Each row is a point. Before rounding, the points of a table are all equally far from one centre. They may lie mostly on one side of it. Where is the centre, to within rounding?

Points:
[[-35 -47]
 [-24 -57]
 [ 29 -40]
 [-38 -41]
 [ -4  14]
 [ 30 -39]
 [-28   6]]
Centre: [ -5 -24]

Points, 17 rows:
[[ 21  17 -18 -52 -29   0   4  21  -7  -1   1]
 [  6 -26   8 -10 -19  -5 -46  36   1  17 -10]
 [-25   5   6 -28 -13 -28   4  -6  23  32 -17]
 [-20  -2 -12  -6 -35 -26   0  -4  32  39  -3]
 [ 30 -13  12 -12 -45 -38   1   9  -6   5   7]
 [ -7  19 -49 -37   0  11 -17   8   9  -9   5]
 [  2  12 -13  -3  -1  -6  33   8 -18 -19 -11]
 [ 21 -20 -10 -11  13 -46 -21  28  40  17 -28]
 [-33  23 -16  15 -23  -9 -22  13 -11  -1 -20]
 [ 23   0  -7  -5  -4   1  15  35   7  -6 -42]
 [  5  -2 -25 -43 -10 -10   2  59  -4   5  11]
 [ 25  12 -60 -40   2 -29 -19  13 -11  -3   5]
 [ -3  -5   9  11 -40 -18   4  -9 -13 -12  -2]
 [-17 -39 -13 -20 -14 -48 -13  20  20  27 -22]
 [-13  28 -14  -2 -17   9 -33  24  27 -13 -24]
 [ 15  23  -9   6  11  12   0  30  11  15  16]
 [  0  30   7 -33 -30  -5 -16  32   2  20  10]]
Centre: [  4   0 -18 -11  -9 -25 -12  15   8   1  -4]

Points (29 x 24):
[[ -1  -7 -19  35  23 -12   0  13  23  15  23   2  12  18 -11  42  -1 -15
  -10   8   5  24   6 -10]
 [-20   0 -20  31  13 -32   0 -14  11  12   9  14  13 -10   3   3  44 -35
   18  -1  13  21  27  15]
 [ -7  -6   1  11   3   1  22   1 -11   7  21   5  -4   1   9   2  36 -47
   -2 -12   6  21  -4 -28]
 [ 14 -20   9  24  -4 -12   8  -9   3  -3  40  15   1  17  16 -13  19 -48
   -8   3 -22  11   0  -9]
 [-34   0  19  15  -2 -16   6  -6  -4  14  30   9   6  -2  -8   2  20 -51
   -6   9 -29  -6  -1   4]
 [  0  -4  -2  14   1  15  -1 -12  16  10  -4  14 -22  31  10  -2  36 -31
   -1 -17 -17  -6  11  -7]
 [-17   3  -4  26   3 -27  -5 -16   7   3   7  11 -18  47   9 -14  12 -39
   12  -2  -9  -9 -10  -8]
 [-17   5  19  15   1 -27   2  16  33  24   7   1   4  10  22  -5  -3 -49
   10  -4 -16   5   6  -4]
 [-16 -27  -8  31  11 -12   9 -10 -10  14 -11  -7   4  20 -28   6   1 -18
   32  -6 -19   9   3   7]
 [  4  10 -19  44  -7 -40  -3  12   4   8  21   9   0  20  23  11  35 -33
    0  10  -9 -13   4  -7]
 [  7  11   7  -5   5 -10  12  -6  10  21   3  27  18  -2   6   0  23 -53
    1  17   2  -5  25  -9]
 [ -7  -8 -14  36 -10   5  22 -18 -16   7   8  36 -19  17  14   2  11 -35
   -8 -16   7  -4  16   7]
 [-16  -2 -38  37  10 -24  -4  -3  23  11   6   1   7 -18 -14   1   8 -31
  -12 -14 -15  -4  -6   8]
 [  7   8 -14  24   2 -26 -17 -30  -2 -13  -2  21   9  -8   5   2  10 -27
   -8  -7 -18 -10  18  -1]
 [  6   5  -3  12   2  -6  -5 -13 -11  30  25  25   4  10  11   0  26 -44
   14   3 -21  37  10   0]
 [-10  23  11  33  13  10  -1  -9  12  15  19   3  12  12  -5  -7  10 -55
  -13   6 -26  21   5   0]
 [-28  -4  -3   6   9 -20 -12 -20  -9  24  13 -15   7  12  10  15  13 -41
   12 -18  13  17  -7  -6]
 [-19   4   5  20  14 -14   3   0  -4  38  28  23  14   2 -11  -2   1 -46
  -13 -15  -9 -13  -4 -27]
 [ -7  -5 -23  22  -8  -5   8 -24 -13  -2  11  10   0  10   3   4  11 -27
   24 -42   7  18  12  21]
 [-29 -15   2  11  -7 -14  13 -16  -2  23  16  21 -19  22 -13 -18  -1 -31
    6 -14 -12 -20   6  -9]
 [-24   3  -3  39   7 -21 -14   1  13   9  14   1   0  14 -20 -34   8 -55
   10   2 -12   7  -2   1]
 [ -2 -17 -30  29   7 -24  -1  -9   4   9  10  12  15  17  10  -3  23 -20
   21   2  34  -7  10 -23]
 [-26   4  10  28   0  -2  19  17  -3  41  22   3   4  -3 -12 -18  20 -36
   10  -5 -12  -7  25  21]
 [-18  -7  20  11 -12   5  -1   3  23   0   2   7  17  -9   0   1  14 -15
    6 -29 -15  -2  -4  -2]
 [-15   5  -6  24  27 -44  -6   5  -8  17  13  -8  19   8  10   0  18 -24
   12  11   1  -4 -20  -3]
 [ -1   8 -14  60  -4 -13  -8  21   1  -1  33  16   3  10 -10  28  30 -22
    7 -16  -4  20  11  -5]
 [-20 -14  11  30   1 -18   2  13  40  24  36  -2 -17  22  -8  14  30 -32
    5  -2  14   5  17   1]
 [  8   8 -20  30  15 -28 -17 -10  -9  13  18  -5  -8  24  13  12  15 -31
   13  16   8  12  -6 -20]
 [-22   1   6  43   7 -23   1  16 -11  25  11  18  -1   1  21   4 -13 -26
  -10 -30   9  -9  13  -7]]
Centre: [ -4  -2  -4  24   5 -14   5   1   5  11  14   9   6  14  -5   5  11 -27
   3  -6  -1   3  13   4]

Points, 27 rows:
[[  8  -7  33  -7  14 -19  35  -4  13   2 -25  -6  47 -17  18 -18   3  -1
    8 -16   0  -3   5 -18]
 [ 19 -42   0  27   0   1  33   1  13  25  -8  -3  43 -25  24 -33   8  -4
    9 -18 -12 -13  -4  39]
 [  3 -30  19  14 -18 -18  44  11   7  39  -9 -30  25  31  17  -2 -10 -10
   36  -1  10  -5 -29   7]
 [ 19   2   4  22 -23 -11   0  15  13  12 -13   5  20  12  30  -9  -4 -22
   12  18  26  28  -8  -1]
 [  8 -10  20  14 -33 -39  41 -21  -1  16  14 -32  13   1  12 -29   8  -3
   19  -6   7  -7 -23  -3]
 [ 10 -13  16  -1 -21  -2  38   0  19  20  17 -12  39  -8  25 -13 -12 -36
   20 -20  -1  -5  13 -46]
 [ 15 -36   2  19  11 -22  25   1  34  19 -18 -11  25 -11  10 -13  -1 -14
   50  -6  28  -2   6  11]
 [ 33  10  -3  12 -23 -13   4   7 -10  -5 -15 -35  18 -17  -5   9 -19 -11
   30  -5  18 -25 -13   4]
 [  9 -29  25  30   7 -26  -3  15   2   4 -14   4  49  12   3 -22  -3 -21
   37  -3  -2   0 -17   4]
 [ 26 -30   0 -11 -27 -12  16  -9   2  36  -1 -21  33  10   6 -39 -23 -10
   21  -6  14 -14  12 -34]
 [ 21 -23  27   1  -3  11  33 -17  -3  55 -14   0   5  -2  23 -22  -2   5
   27  19   8 -10   5 -23]
 [ 17 -28  24 -17 -19  -9  32  -1   0  17 -22 -14  15 -18  30 -42 -11 -13
   26 -23  24 -27   4  11]
 [ 31 -43  36  13  -1   3  21   5   5   2   5  15  40 -11  30  -6 -22 -27
   23 -20   3  -7  22 -14]
 [ 22 -13  30  21 -22   1  20 -32   6  48 -13   3  29   7  18  -3   1 -21
   22 -13  -6 -30 -19 -11]
 [ 22 -16  23  19 -12 -10  20 -13   7  26  -6  13  31 -10  15 -11 -32  -1
   53  -3  -9 -23  -6 -16]
 [ 12 -28  31  33 -11  -2  29  -4  19  14 -13   6  32  24  21 -19  -5  10
   34   4   7 -18  24  11]
 [ 18 -34  -9   5 -27  13  23  -7   2 -20  -3   0  43  -3  21 -17   5   8
   45  -6   9   8 -10  15]
 [ 12 -25  -2  28 -17 -35   5   3   9  11 -15 -34  32   8  10 -32 -23 -13
   30 -15  -1  14   4  -4]
 [ 43 -20  26  18 -18 -13  31  -8  29  40  -4   2   4 -42  22  -9   1 -13
   20  -1  10   3   1   4]
 [ 27 -43   7   8 -10 -13 -27 -19  -8   1 -10 -33   6  -9   6  15   6   1
   37   1 -12   0   2 -12]
 [ 13 -40  -4  -1 -18  -5   1  -2 -11  35 -17   9  43  -1  10   2  -2 -10
   60  -6 -15 -13 -13   2]
 [ 27 -21  27 -18 -29  -2  25 -13 -12   9   7  -1  31   2  -4 -13   3   0
   50 -12  32   4   4  13]
 [  5 -29  28  14   6  24   9   7  17  26   2 -18  60  -6  25   1  25 -32
   37 -15 -15   6 -11 -12]
 [ 18 -35  22  11 -25  -7  17   8 -17   0 -25 -20   5   3  21 -12   6  -1
    8  36 -17  10  -2   5]
 [ -8  -3   7  17 -33   4  27 -10  23  15  -8  -6   3   3  28 -18 -15 -25
   33  -5 -19  18  11  -3]
 [ 13   1  30   8   1 -16  28   6  26  27   6 -35  25   4  26  18 -26 -29
   37 -24   5   2  -6   2]
 [  1 -31  14   3 -32 -14  18 -11   7   2   7   6   8 -28  22   9   0  23
   39  20   0   9   0 -14]]
Centre: [ 12 -20   9   5  -8   3   9  12   4  19   9 -13  15  -3  12  -6   6  -2
  13 -12   1  -9  -3  -1]

Points, 29 rows:
[[-21  22 -20  -3  -2   9  -1  14 -30   0  30   4  -9  40  -9 -21 -22   7
  -28  -3   9  14  11   3]
 [  0  23 -17 -11 -38   9  -1 -17 -24  22   4 -19   3  37 -18 -10 -14   1
  -11   9   9   6  23  12]
 [ -1  16 -25  16 -23   0  -2 -20 -42  -5  37 -26   5  19  -4 -17 -10  -2
  -26  -8  -1  12   9  11]
 [ -3  24 -27  14 -11  15   1  14 -37   4  36 -11  13  27 -17  -9 -14   9
  -12   7  23  16  19   6]
 [-12  19  -3  14  -9  -3  11 -25 -42  -3  48 -29  10  16   1  -4 -14  18
  -21   2  13  -5  20   6]
 [  6  33 -30  21   1  -5   1  -9 -40  14  38 -21   3  20 -19   0 -11  16
  -16  -2  18  12   7  16]
 [ -7  17 -14   7 -10   3   0  -1 -23   0  30 -35  10  41   1 -12 -27  18
    6  -7  15   9   5   8]
 [ -3  13 -11  -4   5  10  -2  -8 -32  -1  43 -24  -1  26 -20  -1 -29   0
   -6   9   0  10   5  -4]
 [ -8  21 -22   5  -4  27 -14 -14 -31  10  30  -8 -11  18  -6 -11 -26   9
   -5 -14  25   0  23   9]
 [ 21  28 -22  18 -17  15  24 -12 -19   9  25 -15  11  22 -18  -9 -24  11
   -8  -7   3  33  12  10]
 [-11  31 -29  10   1  -1   9   1 -38   7  21 -18   0  26 -14   3 -31 -13
  -17 -17  22   9  -2   5]
 [  3  11 -20   1 -16   5   2   4 -21  14  20 -20  -1  43 -12 -23 -30  19
   -7  -3  21   0 -11   7]
 [  9  26 -31  17  -9  28   7   8 -26  14  22 -11   4  33 -14 -11 -20   7
  -28   1  -3  15  14  15]
 [ 13   6 -38  29 -10  15   7   0 -34 -10  19  -9   5  22  -3 -18 -29  23
  -12  -3  17   8   3  15]
 [ -3  26 -15  19   5  27   3   4 -29   5  17 -24  -4   0  11   6 -21  23
   -2   6  26  -7  30   9]
 [-18  13 -31  30 -20  20 -14  -1 -16  -4  26   2   1  21  -4 -10 -18  10
   -7  -4   4  24  -4  -7]
 [  0  10 -12  -5   2  15  -3  10 -45  19   7 -21   8  32 -20  -5 -25  18
  -11 -14  21   2  23  23]
 [-18  22 -17  15 -18  13   3 -18 -35  -2  31 -18   6  33  -1 -19 -12   6
  -13  30  11  13  11  12]
 [  0  18 -34  29   1  17  33 -11 -44 -12  15 -19   0  15  -1   1 -11  -5
  -15   1  18  12  -5  23]
 [-18  36 -24  10  13   2 -10  -1 -27   9  28  -1  -2  30 -27   9 -23  16
  -16  -6   9  -1   4  18]
 [ 15  13 -30   5   1   9   9  -1 -33   1 -15 -15  -1  60 -12  -2 -18  16
  -21  -4  16  16  14  -1]
 [  9  18 -23  17  -9  -6  -3   3 -33   4  27  -7   9  28  -1  -8 -34  32
  -11  -2  26   4  25  10]
 [ -3  24 -19  10 -14   1   8  -2 -32  12  34  -1  -2  17 -14 -15 -20  11
  -17 -14  36  -4  26  22]
 [  6  17 -29  18  11  10   4  13 -35  -6   9  -7   9  32 -11  -8 -28   3
  -16   9  -5   2  11  33]
 [-13  26 -23   2  -7  12  -5 -11 -34   6  21 -31  14  26  -5  -3 -35  16
  -12 -18  -1  -1  18  -2]
 [ -3  19 -19  14  -3 -15 -10 -10 -15  -6  22 -28  17  42 -10 -16 -11  13
  -13 -17  11  -5  18  12]
 [ 46  30 -13  19   2  17  -1  -7 -41  25  19  -7  19  19 -18  11 -11  20
  -28  -5   9   1  -3  -5]
 [  5  25 -25   7  -3  11 -11 -19 -21   8  41 -11  11  13 -12 -17 -11  20
  -30  10   6  16   3   5]
 [ -8  26 -18   1 -31   5   6  -1 -47  -2  26 -26  10  13 -18 -17 -19  -1
    2 -10  -2  11  10  17]]
Centre: [  4  20   6  10  -6   5   8  -8 -31   1   0   4   0  17   0   0   1  11
  -9  -5   3   2   2   0]
